Rows are points. Each table stands for the endless flat space through its points: a line for two points, a plane for three, and so on. The two share one point or none. Which?
In the rows, 128 means zero.

First (3 x 4)
[[150 112 146 148]
 [135 151  92 152]
 [131 132 107 140]]
Second (2 x 4)
[[135 130 104 133]
 [131 118 124 137]]
They share: [132 121 119 136]

First (3 x 8)
[[146 154 162 117 153  97 101  99]
 [110 138 150  99 135 113 111 107]
 [128 131 129 126 153 111 112  97]]
Second (3 x 8)
[[104 111 141 138 135  93 112 115]
 [164 186 156  78 165 128 102  80]
 [109 120 150 131 137  93 106 112]]
They share: [128 141 147 114 147 107 108 101]

First (5 x 11)
[[ 88 132 153  90 109 110 160 165  80 138 177]
 [ 45 135 164  98  85  76 163 131  85 121 233]
 [100 161 169  80  99 168 126 175 102 193 149]
 [128 117 133 106 145 168 124 181 104 153 107]
 [ 72 152 170  96  99 141 131 150 111 172 178]]
Second (3 x 11)
[[ 79 155 137  96 113 126 157 197  84 138 175]
 [ 78 117 153  71 121 105 131 156  87 166 184]
 [ 99 105 162  86 118 126 122 132  99 163 160]]
They share: [ 94 131 150  97 114 133 140 163  94 147 161]

First (5 x 14)
[[164 138 135 144  81 137 144  83 109  92 171 159  97 158]
 [126 154 100 132 110 117 142 126 154 132 141 150 131 134]
 [156 141 102 128 114 112 125 134 142 113 175 128 116 136]
 [156 127 106  92 118 126 127 114 130 107 199 104 122 100]
 [151 136 103 107 119 125 135 121 145 114 186 115 122 110]]
Second (5 x 14)
[[120 168 111 124  85 114  98 124 103  95 191  95 128 124]
 [127 182 125 127 119 107  93 131 101 108 204 126 115 123]
 [139 124 103 123 116  83 135 145 135 143 160 143 123 140]
 [133 150  93  93  97 141 135 101 141 104 166 106 145 103]
 [122 140 110 122 107 108 121 128 125 126 166 127 125 120]]
They share: [132 141 102 106 113 121 134 117 139 124 163 129 133 112]

First (5 x 20)
[[175  78 135 103 146 104  79  75  90  99 118 145 149 152 111 154 174  98
  106 181]
 [159  82 131 105 172 138 121  75  98 133 106 131 125 104 129 134 178 118
  130 149]
 [128  98 140 118 149  95 128  94  66 161 116 164  97 122 154 130 128 129
  127 157]
 [172  89 114 104 147 146  88 104 129 118 124 125 177 106 141 150 177  97
  116 131]
 [155  97 120 109 147 135 104 107 114 139 123 135 155 103 152 141 159 108
  123 130]]
Second (2 x 20)
[[152 108 117 102 134 121  98 114 103 143 116 138 159  99 158 145 145 106
  128 131]
 [146  96 127 120 152 135 114 108 115 149 134 142 143 111 156 133 155 114
  120 129]]
They share: [149 102 122 111 143 128 106 111 109 146 125 140 151 105 157 139 150 110
 124 130]

First (2 x 24)
[[128 134 121 122 138 138 177  88 110 147 123 159 156 121  88 141 119 129
  155 112 121 145 183 143]
 [126 124 125 138 132 122 165 100 104 143 131 159 158 105  94 123 133 113
  137 106 113 131 167 147]]
Second (4 x 24)
[[122 132 120 145 125 101 147  96  84 134 147 188 193 139  95 100 151  86
  110 107  83 109 152 173]
 [158 138 137 132 159  80 180 107 101 157 123 179 174 114  83  92 153  94
  129 109  74 118 148 183]
 [173 138 145 134 172  77 189 112 112 168 120 176 176 107  83  93 152  96
  139 105  77 115 153 184]
 [104  90 130 149 121 125 147 124 112 126 147 146 149  77 113 132 137 120
  130  99 137 121 162 127]]
They share: no point

First (5 x 24)
[[150 128 118 118 175 116 160 100  84 117 149 104 143 151 134 147 127 128
  106 163 128 154 104 169]
 [115 149  79 151 181 142 181 142 103 130 118 129 103 143 129 148 107 142
  122 112 118 167 131 103]
 [150 104  96 157 146 149 177 143 115 160 154 117 100 178 131 108 154 154
   98 158 133 180 111 140]
 [132 131 102 135 172 119 162 118 102 140 122 112 114 153 130 144 113 146
  103 151 127 153 119 137]
 [141  97 111 146 142 107 148 121 132 191 109 104  82 180 128 117 124 176
   72 191 143 145 120 142]]
Second (3 x 24)
[[133 102  79 136 154 108 174 102 103 158 114 120 108 169 138 153  95 165
   76 150 115 140 135 118]
 [133 134 115 124 154 120 154 122 127 146 122 120  76 137 130 137 123 133
  112 174 139 152 107 130]
 [132 115  97 142 162 113 167 115 110 154 113 116 104 164 134 142 107 158
   88 152 130 144 133 128]]
They share: [132 123 106 139 162 116 162 120 116 151 115 116  96 156 132 138 114 150
  97 158 136 147 126 131]

First (4 x 24)
[[123 140 158 105 145 130 104  94 146 166  82 134 149 146  93 141 141 167
  118 117 126 156 122 117]
 [ 99 102 124 141 157 136 126 112 176 134 110 150 131 154  55 181 153 139
   64 149 160 148 128 149]
 [ 95  86 132 149 179 158 126 126 158 136 106 128 161 126  79 175 131 139
   60 137 138 140 140 139]
 [111 122 184 125 175 166 106 102 134 180  82  92 193 110 139 147 127 163
  104 113  82 148 152 103]]
Second (3 x 24)
[[101 127 193 125 173 170 131  81 152 126 108 127 173 154 117 186 122 161
   72 123 122 136 125 134]
 [111 131 176 122 164 158 123  89 152 143 104 124 169 148 103 174 133 162
   86 128 126 141 127 127]
 [ 99 107 149 131 161 140 111 107 158 158  86 133 145 136  97 156 142 147
   86 125 120 156 139 130]]
They share: [110 121 154 125 158 143 113 102 155 159  93 127 155 139  93 159 143 155
  93 129 125 151 134 125]

First (4 x 24)
[[147 141 154 113 143  82 154 158  90 141 114 119 130 135 150 139  91 139
  155 154 165  75 151 123]
 [149 168 118 104 141 112 135 136  92 170 115 156  96 112 138 163  90 183
  136 149 193  81 133 139]
 [158 155 132 101 144  85 151 150  75 164 121 135 133 144 132 134 104 162
  162 131 200  56 148 113]
 [113 139 159 107 145 181 108  93 145 189  93 167  44  86 108 175  98 152
  102 168 144 151  83 191]]
Second (4 x 24)
[[127 148 161  87 131 116 148 118 150 170  91 126 101  89 140 133  95 109
  126 177 139 136  99 152]
 [142 121 140 124 154 121 116 150  92 158  99 152 103 124 112 174  94 157
  138 129 178 102 146 153]
 [148 135 154 118 144 125 122 140 110 156  83 150  91 124 118 164  98 145
  140 145 180 118 130 145]
 [127 180 181 119 119 136 144 106 130 150  91 122  81 117 144 121  91 145
  134 181 171 108 123 128]]
They share: no point

First (4 x 24)
[[102 154 134  75  96 137 108 156 145 143 156 134 110 160 147 113 130 111
  173 146 152 187 145  86]
 [146 137 117  88  88 141 166 153  91 152 145 102 116  86 114 111 126 145
  175 135 167 117 153  95]
 [104 136 111  95 125 167 139 135  97 134 166  95 129 122 123  99 113 153
  173 149 127 143 150 125]
 [134 157 133  80  76 121 138 165 123 148 141 126  96 122 126 119 134 121
  167 131 171 149 153  79]]
Second (3 x 24)
[[ 82 169 146  70  90 115 135 156 117 119 150 105  96 115  95 117 143 123
  135 112 110 133 159 110]
 [105 169 125  91 102 144 125 149 125 124 167 114  91 130 117 108 116 140
  170 133 142 139 150 104]
 [106 174 123  93 106 162 110 140 141 129 186 122  76 125 131 105 102 159
  195 135 161 126 142 102]]
They share: no point

First (5 x 24)
[[126 216 114 159 118 156 186 187 127 113 139 172 112 118 114 172 118 126
   97 143 120 101 144 120]
 [ 78 159 124 108 125 134 161 146  83 137 118 127 145  92 170 121 183  98
   68 113 109 103 157 165]
 [117 168 156 154 138 160 168 196  83  99 120 105 141 136 137 132 172  68
   74 101 165 118 145 130]
 [120 141 170 148 143 110 166 150  88 123  72  93 162 117 141  78 158  84
  103  98 137  71 144 139]
 [140 166 152 157 126 110 174 141 121 121  81 128 150 114 108 104 116 122
  131 133 106  61 136 122]]
Second (2 x 24)
[[108 165 165 126 118 141 183 160  82 122 118 130 127 139 141 136 157 111
  118 125 138  92 141 144]
 [111 163 158 129 119 140 176 157  88 119 115 126 135 131 136 132 156 108
  112 126 130  94 141 141]]
They share: [117 159 144 135 121 138 162 151 100 113 109 118 151 115 126 124 154 102
 100 128 114  98 141 135]

First (5 x 24)
[[125 153 113 149 112 176 101 103 152  89 141 104 110  78 146 196 150 122
  162 118  87 162  97 159]
 [ 94 134 113 138 114 205 158 122 185  81 147 121 127  98 138 181 160  79
  153 121 116 177 143 145]
 [111 122 141 150 105 178 119 141 170  94 115 128 124  81 166 164 132  97
  136 133  86 168 136 156]
 [107 120 156 144  93 175 113 141 181  89 109 124 123  72 181 165 122  99
  136 132  75 179 138 149]
 [122 131 149 147 105 181 108 126 173  90 119 109 115  61 172 183 138 112
  141 134  69 173 126 154]]
Second (2 x 24)
[[105 120 115 162  98 158  98 137 153  90 114 128 136 102 162 151 130 106
  148 118  92 157 112 161]
 [104 114 106 165  93 155  93 143 155  91 110 122 143 102 163 144 131 114
  146 117  91 151 112 164]]
They share: no point

First (5 x 24)
[[106 114  99 155 110 133  91 135 100 133  78 162 125 106 119 191  93 151
  129 136 104 102 161 153]
 [101 124 102 158 155 146 113 104 102 107 134 139  93 154 155 113 131 134
  187 126 126 139 174 180]
 [104 109  99 139 139 121 123  96  96 122 114 144 105 163 141 139 115 144
  165 143 126 133 160 168]
 [ 89 107 128 166 104 108 117 109 116 104 108 131 135 139 169 149 119 133
  135 151 110 132 149 163]
 [ 78  69 137 149 101  83 111  78 116  98  98 102 153 167 153 175 119 126
  141 159 134 163 110 150]]
Second (3 x 24)
[[ 84 113 115 129 148 149 120 105 107 100 102 149 119 158 140 142 101 148
  173 147 145 142 131 150]
 [ 90 102 118 164 127 128  98 105 107 111 100 132 117 132 136 143  98 152
  148 125 126 129 147 167]
 [ 87  83 120 171 127 114 102  98 114 116 101 109 118 124 138 125  75 171
  129 115 132 118 139 176]]
They share: no point

First (2 x 24)
[[103 132 125 114  98  79  95 140 150 104  79 158  81 102 169 155 146 143
  140 156  97 143 118 140]
 [ 97 144 127 116 106  91 105 146 154 114  93 146  97 110 155 145 128 145
  138 160 105 147 110 152]]
Second (2 x 24)
[[ 95 147 127 108 112  92 110 149 147 124  92 136 110 109 141 141 110 151
  143 157 106 149  98 152]
 [ 93 153 129 126 108 102 110 149 165 114 108 144 100 119 155 139 128 141
  131 167 112 149 114 164]]
They share: [ 94 150 128 117 110  97 110 149 156 119 100 140 105 114 148 140 119 146
 137 162 109 149 106 158]

First (4 x 24)
[[140 127 160 208  73 150 128 116 140 149 102 173 115 158  94 124 141 108
  111 134 107 130 116 170]
 [144 149 178 202  88 157 123 122 121 162 126 152 102 161  87 121 163 121
  103 125 101 128 107 180]
 [154 144 169 193  88 152 118 110 126 163 123 155 110 152  92 130 158 122
   98 122 110 135 110 181]
 [131 120 148 175 108 178 148 163 144 127 130 147 116 206 121  91 134 146
  134 145 122  99  73 131]]
Second (5 x 24)
[[156  91 150 209 100 151 136  97 147 151 120 180 141 160 105 143 134 166
   99 135 151 134 108 138]
 [150  81 167 206  82 163 122 104 169 176 109 161 122 179 103 131 139 166
   84 128 128 135 101 135]
 [157 142 113 137 103 155 128 114 140 117 133 171 154 150 129 113 136 129
  124 111 138 128  92 158]
 [160  87 156 212  96 149 133  86 164 151 111 172 139 164 118 131 120 164
   85 122 134 118 119 125]
 [141  92 162 182  75 172 112 121 166 183 117 156 116 184  98 122 156 159
   96 124 124 149  80 150]]
They share: no point

First (3 x 24)
[[106 105 103  94 100  92 111 140 111  96 101 126 105 143 121  98 113 127
  103 134 123 152 135 119]
 [117  83  70  89  95 100 159 167 153 122 104 126  88 130 129  70 150 134
  142 171 162 132 162 135]
 [105 110 111  96 101  91 103 134 103  91 100 126 110 144 121 105 106 126
   95 125 116 157 129 114]]
Second (5 x 24)
[[132 122 110  75 102  86 159 140 142 121  88 157 119 145 157  98 130 126
  100 105 149 191 162 130]
 [118  85  90 103  79  93 151 126 133  84 117 142 152 101 152  98 157 139
  103 128 172 166 154 109]
 [118 148  90  85  82  93 175 129 163 129  69 142  95 131 167  77 121 127
  136 110 133 157 148 130]
 [145 101  76 143  81 158 148 140 106 130 107  93 132 147 108 110 162 184
  135 172 160 152 162 108]
 [113 132  91  89  80  88 170 127 160 113  80 142 107 114 168  80 127 125
  130 112 141 153 143 121]]
They share: [126 104 108 105  98 103 151 143 133 109  97 126 119 117 145 105 133 135
 116 128 149 157 138 102]

First (4 x 24)
[[152 136 129 135 121 102 118 106 111 151 114 114 174 104 165 113  94 100
  133 106 119 153 105 120]
 [146 163 152  99  99 126 122 112 141 131 113  88 175 106 148 124  92  97
  122 102 107 169  89 119]
 [135 174 137  89  89 142 141 137 154 134 103  94 157 126 139 136  93 130
  103 104 106 133 125 109]
 [129 130 105 147 127 100 129 133 104 160 109 130 155 134 171 124 103 118
  109 108 134 107 141 117]]
Second (5 x 24)
[[165 154  89 122  76 129 122 162 136 170 137  62 141 106 157  81 121 136
   80 110 157 134 137  98]
 [135 140 139  70  93 139 150 143 146 122  43  94 139 127 156 146  36  98
   90  67 114 122 162 132]
 [113 172 161 126 139 157 112 131 140 134 121 122 155 137 164 152 100  84
  116 145 104 146 108  96]
 [110 174 169 107 137 154 121 129 145 128  98 131 165 142 152 159  82  88
  121 133 100 150 114 114]
 [110 188 159  85 108 112 145 112 147 128 102 137 205 147 113 154 103 140
  135 106  93 148  93 144]]
They share: [131 162 133 104 100 129 134 134 140 138 107 100 159 128 149 133  97 118
 104 104 115 132 121 114]

First (3 x 24)
[[ 79 150 126 124 132 129 109 114 148  75  81 137 170 110 133 129  76 159
  138 131 157 128  83 102]
 [ 76 145 123 139 137 138  69  95 139  83  73 180 168 126 142 132 105 166
  148 148 154 125  89 106]
 [140 171  99 105 111 188 101  97  89 125 119 150 130  78 126 156 117 156
   96 174 108 101 115 116]]
Second (5 x 24)
[[ 95 151 132 154 139 155 107  89 129  74  79 167 170  99 108 117  87 147
   96 175 127 100  86  87]
 [ 90 143 122 150 104 163  76 118 113 105  85 159 147 112 101 117 102 158
   90 173 107  98 103  94]
 [115 204 151 131 147 189 111 108 175  79  70 145 127  86 127 135 117 130
  129 162 165 102 102  95]
 [106 190 159 190 122 204  84 143 157  80  49 162 111  78  85 111 117 142
   85 181 136  80 113  88]
 [111 149  94 118 131 143  93  97  99  94 101 169 162  87 152 161  95 183
  140 137 147 132  96 131]]
They share: [103 157 114 121 125 156  93 101 121  98  94 156 153 102 133 141 102 160
 124 154 136 116  98 109]

First (4 x 24)
[[ 82  83 125  66 100 187 120 155 124 105 119 105 116  98 193 148  95 100
  155 103 174 129  90 126]
 [137 131  81 108 119 142 172  58 115  90 146 142  94 139 134 100 131  99
  152  96 133 118 146 172]
 [121  81 139 138  96 158 151  96 105 105 101 125  82 103 158 149  76 119
  149 123 119 163 122 129]
 [ 79  93 119  66  96 180 117 154 139 105 129 109 110 105 200 135 110  85
  161  99 177 119  98 127]]
Second (3 x 24)
[[ 92 125  93 102  83 178 139 103  94  90 122 148 106 139 146 109 131 123
  161  96 148 160 110 172]
 [117  91 118  94 109 164 159  96 126  96 122 107  92 102 165 131  90  93
  147 101 149 115 124 138]
 [ 96 115 100  97  85 179 150  96 105  87 119 131  98 126 150 110 117 111
  156  92 152 142 115 165]]
They share: [113 101 111  99 107 163 148 103 115  99 125 124 100 115 161 130 104 105
 152 105 145 133 119 145]

First (5 x 24)
[[108 194 217 133 107 142 133  84 120 135  54 171 138 175 120 193  86 123
  176 114 104 162  79  88]
 [110 216 232 119  91 138 135  71 125 146  40 181 132 179  98 207  85 122
  202 104  79 161  63  87]
 [119 167 180 119 145 109 155 128  99 162  53 218 137 141 159 158  91 148
  150 116 109 146 122 124]
 [121 144 169 162 118 152 144  95 151 115 111 124 122 182 141 155  77 137
  115 155 131 159 112  98]
 [ 88 107 139 132  68 125 166 108 169 121 130 141  97 148 110 158 127 171
   83 159  85 194 129  83]]
Second (5 x 24)
[[ 87 150 164 132 113 139 113 101 125 125 115 159 118 186 186 126  70 145
  127 148 143 161 101 138]
 [ 93  73 128 154  98 151 162 101 180 136  40 165  94 154 126 129  82 125
  171 134  95 136 140 145]
 [143 157 156  99  74 101 191  99 161 129 108 146 169 157 150 176 147 157
   96 178  89 178 109 108]
 [110 160 193 135 112 114 153 121 125 148 109 156 128 180 157 171  97 158
  110 141 107 175  89 101]
 [113 129 212 161 108 115 183 137 139 165  68 154 123 175 128 190 107 155
  128 118  83 170  87  84]]
They share: no point

First (2 x 24)
[[116 117 154 150 145 114 116 104 160 153 155 133 141 104 158  89 106  92
  141 123 127 110 101 124]
 [148 129 158 182 145 146 136  92 148 157 123 133 133  92 166 125 118 100
  137 107 163 110  85 148]]
Second (6 x 24)
[[ 70  69 170 152 139 110 101 140 153 164 115 144 149  72 205 126 127  92
  165 181 178 138 114 129]
 [183 113 115 162 156  94 100 106 171 138 149  84 143 119 174  95  92  99
  156 117 119 108  50 101]
 [ 69  65 153 150 112 120 110 128 179 176 105 152 149  87 214 131 134  77
  156 179 175 144 114 119]
 [ 99 109 152 157 118 134 130  97 175 165 134 153 137 103 174 105 126  82
  136 129 147 123 110 126]
 [123 127 128 175 103 137 142  76 193 138 152 147 116 118 171  78 144  88
  139 102 138 129  92 105]
 [ 58  70 146 131 136 119 105 125 163 184  98 144 158  80 205 145 139  97
  155 182 187 151 119 148]]
They share: [124 120 155 158 145 122 121 101 157 154 147 133 139 101 160  98 109  94
 140 119 136 110  97 130]

First (5 x 24)
[[123 137 115 183 130  94 110 130 143 154 136 132 132 150 144 113 140 101
  111 108 113 133 111 120]
 [103 131  98 158  84  95  98 112 117 143 143 137 145 185 165 113 176  79
  110 132 135 146 124 132]
 [136  70  83 158 108 104 134 112 101  91 106 177 150 149 162 129 175 123
  157 139  83  98  86 119]
 [123 105  88 169 117 112 125 121 125 141 116 151 126 137 160 129 151 120
  146 126  90  95  99 104]
 [119 126 123 156  95  80 104 113 116 108 146 151 173 205 148 102 183  71
   98 115 141 174 121 164]]
Second (6 x 24)
[[ 78  23  81 124 148  89  89 129 132 165 213 121 167 186 167 137 176 137
  189 162 140  87 146  83]
 [103  97 101 153  98 125 126 103  87 102 145 172 148 185 163 170 132  95
  138 139 124  86 124 124]
 [146 150  80 172  63 121 127 129 140 120  78 160 139 134 151  99 167 108
  136  75  88 151  83 122]
 [131 129  78 162  54 132 121 124 124 111 103 163 155 153 161 124 156 109
  146  85 107 136  97 115]
 [110  99 125 167 145 110 130 114 106 165 149 169 126 202 142 127 138  73
  110 160 129  91 106 120]
 [101  94 118 161  81 149 122 101  75 125 156 179 168 215 177 172 117  80
  119 138 150  84 117 119]]
They share: [121 111  98 162 110 107 122 118 123 133 123 153 139 157 157 123 160 107
 136 120 103 114 106 122]

First (7 x 24)
[[132 130 117 103 144 166 139 102 118 166 146  76 124 142 148 160  67 116
  157 144  65 150 139 111]
 [116 162 185  89 171 130 132 101 184 127  82 131 129 116 143 174 113  93
  160 173 141 144 150 155]
 [143 176 190 117 154 171 140 101 127 163 118 134 128 108 163 148  73 133
  149 153 131 128 152 163]
 [104 166 169  83 150 134 142  75 107 138 124 132 143 120 140 150  76 151
  153 160 110 124 135 120]
 [200  94 146  90 185 138 138 146 205 169 116  95  76 146 178 139 146  54
  169 148 107 117 174 183]
 [122 210 180 141 129 198 121 122  94 154 150 128 132 103 154 139  54 161
  108 185 101 127 151 155]
 [185 188 202 120 124 135 143 101 100 172 112 179 152 123 127 178 103 130
  146 120 137 104 113 151]]
Second (7 x 24)
[[125 163 160  87 121 187 170 140 109 187 100 111  81 174 152 165  66 112
  163 162  87 138 161 108]
 [200 202 158  61 172 159 110  80 148 139 140 113 115  83 129 156 111 115
  144 205 126 152 143 176]
 [156 187 148  97 155 168 158 100 170 150 143  92 126  80 155 170  92  87
  166 187 117 131 136 158]
 [149 152 187 126 181 117 106 120 119 150 170 162 155 121 164 133 122 124
  132 137 103 126 118 162]
 [137 231 178  71 149 181 126 128  97 167 150 147 117 142 136 145  80  98
  147 202  93 164 135 118]
 [192 165 155  80 150 156 134  87 153 138 114 111  95 104 147 164 103 111
  164 166 118 130 159 168]
 [154 117 157 121 173 130 136 109 151 164 140 105 140 110 161 150 113 132
  137 141 114 112 134 169]]
They share: [153 148 161 102 153 150 138 111 134 160 128 119 119 129 154 149  96 116
 151 151 105 122 147 148]

First (4 x 24)
[[169 119  83 111 117 176 147 108 189 112 154  93 135 105  90  60 100  78
  113 154  93 107 105 105]
 [159 119 123 146 162 146 147 148 159 147 119  93 140 120 120  85 145 118
  158 144  98 142 100 105]
 [156 125 123 146 159 125 162 169 144 165 107  99 134 141 144 106 172 136
  158 147 104 148 112 132]
 [132 110 120 131 159 134 189 196 159 159  98 111 149 165 153 106 175 115
  158 168  95 166 109 153]]
Second (5 x 24)
[[194 107 178 123 158  88 173 143 183 149 116 128 161 146  98 124 127 131
  168 125 116 172 110 139]
 [200 135 109 171 117 136 206 182 113 178 158 113 150 139 129  62 189  79
  162 140 160 105 119 166]
 [117 121  73 101 155 153 126 131 150 120 129  92 139 151 129  97 143 158
  124 181  50 139 111 124]
 [202 115 160 142 144 101 187 161 164 174 130 134 151 131 104 101 146 115
  173 126 130 150 100 136]
 [216 135 124 175 120 120 209 193 131 215 148 134 131 106 120  62 177  81
  174 125 158 110  90 135]]
They share: no point

First (4 x 24)
[[128 103 141  94 157 166 144 131 147 119 130 129 157 156 100 114 142 150
  143 148 111  78 139 102]
 [121 122  90 104  89 138 128 130 105  86 113  80  99 211 108  77 109 129
  122 193  98 117  96 143]
 [107 124 138  94 160 154 168 104 150 140 139 135 157 129 115 111 157 162
  158 136 126  99 121 123]
 [116 124 101 103 105 142 136 124 114  99 119  93 112 192 111  84 120 137
  129 180 105 113 101 139]]
Second (3 x 24)
[[ 83 145 129 112 138 144 196  97 141 115 156  97 154 158 118  61 140 167
  149 152 143 111  78 173]
 [129  95  95  66 106 138 136 103 127 123 116 115 118 168 108 119 128 131
  143 170  91 131 120 113]
 [100 114 127 113  98 150 175  82 137 143 142 133 145 166 137  75 152 158
  173 152 141 127  99 152]]
They share: no point

First (3 x 24)
[[118 122 140 127 125 108 104 116 151 100 154 104 126  80 116 113  89 158
  111 120 122 107  92  93]
 [ 96 103 120 129 150 118 121 104 126  91 139 126  96 114 130 124  69 170
  120 152 156 131  87  98]
 [120 121 144 129 120 109  97 119 159  97 157 105 129  72 112 106  87 161
  114 116 114 104  84  89]]
Second (6 x 24)
[[127 121 127 103 139  85 134 132 139 100 174 112 115  84  83 162  81 159
  127 159 156 131 108 104]
 [104 127 159 117 132 115 123 102 128  96 144  95 118  71 116 154  73 143
  113 124 163 146 107 102]
 [128 143 131  86 118 104 140 137 146  91 148 109  91  92 113 134  92 169
  130 145 170 129  66  68]
 [ 83 137 153 116 101  77 141 136 136 119 142  49 126 108 161 125  91 175
  103  61 109  85  90  83]
 [129 129 141 124 137 149 127  92 162 103 126 103  88  94 141 119 105 147
   87 143 169 139  96  81]
 [112 111 153 149 136 146 137  93 159 120 134  80 112  80 141 147 102 141
   84 119 155 143 120 109]]
They share: no point

First (2 x 24)
[[109 150 132 122 102 132 102 121 161 140 109 123 152 117 138 134  93 123
  136 131 140 109 153 158]
 [111 154 125 127 107 127 101 113 159 148 103 116 150 119 142 126  94 117
  131 126 141 102 155 160]]
Second (5 x 24)
[[ 82 180  79 152 140 139 131  51 121 140  78 109 143 140 131  83  90 127
  111  94 149 116 219 162]
 [103 125 160 147  99 107 106  89 120 127 137 103 162 133 103 133 100 147
  123 155 188 103 175 153]
 [134 169 100 118 127 138 104 106 181 200  74 116 111 151 174  94 108  86
  167 108 128 106 116 182]
 [121 167 152 135  83  95 128 103 154 165 133 107 164 139 143 123  72 109
  127 165 146 111 157 183]
 [134 163 101 123 124 136  96 111 175 184  77 116 121 137 164 103 106  95
  159 110 136  97 125 170]]
They share: no point

First (4 x 24)
[[ 96 139 116 121 196 114 103 167 138 147 124 121 128 142  93 175 119  82
  160 109 163 102 169 149]
 [137 136 132 114 119 137  88 116 155 126 158  93 101 151 106 131 162 106
  166 116 136 117 138  89]
 [109 180  88 132 131 110 112 132 162 103 140 114 154 134  72 139 144  98
  188  79 172 116 141 122]
 [154 101 168 107 160 120 101 131 150 163 150  89  78 154 123 157 149 124
  132 145 121 128 163 101]]
Second (4 x 24)
[[143 139 130 141 183 102 100 128 152 124 152 128 142 174  66 179 132 123
  187 113 170 122 161 130]
 [136 137 128 113 177 137 101 110 162 135 159 114 109 152  79 154 131 125
  168 109 159 123 152 138]
 [141 138 131 128 188 129  96 104 161 123 166 130 130 173  58 167 126 133
  183 111 176 121 160 146]
 [133 143 128 149 165  74 110 158 144 126 132 120 154 164  82 181 140 107
  177 115 162 120 167 114]]
They share: [126 141 126 121 159 109 111 140 154 137 139 106 121 142  95 156 139 109
 158 111 151 121 158 122]

First (2 x 24)
[[146 115 183 114 127 113 101 110 185 134 106 159  99  94 136 155 116 108
  116  84 165 131 147 144]
 [116 160 148 134 122 103  91 110 145 174 101 139  94 104 151 160  91 128
   86 129 125 176 157 149]]
Second (5 x 24)
[[159 134 165 139 135  72 110 117 183 171 115 145  70 122 141 147 105 154
   86  90 129 162 186 164]
 [136 181 161 117 116 106  70  87 159 153  88 161 106  74 151 165  98 113
   95 116 148 145 154 129]
 [101 126 185 136  93 132 141 124 141 187 116 126  97 133 129 145 123 124
   85 108 120 154 130 131]
 [148 128 167 146 132  81 111 111 180 165 119 141  80 128 152 157 109 145
   97  95 123 158 180 155]
 [132 182 151 127 127 101  59  63 154 133  96 164 125  96 165 182 100 109
  119 100 126 146 161 118]]
They share: no point
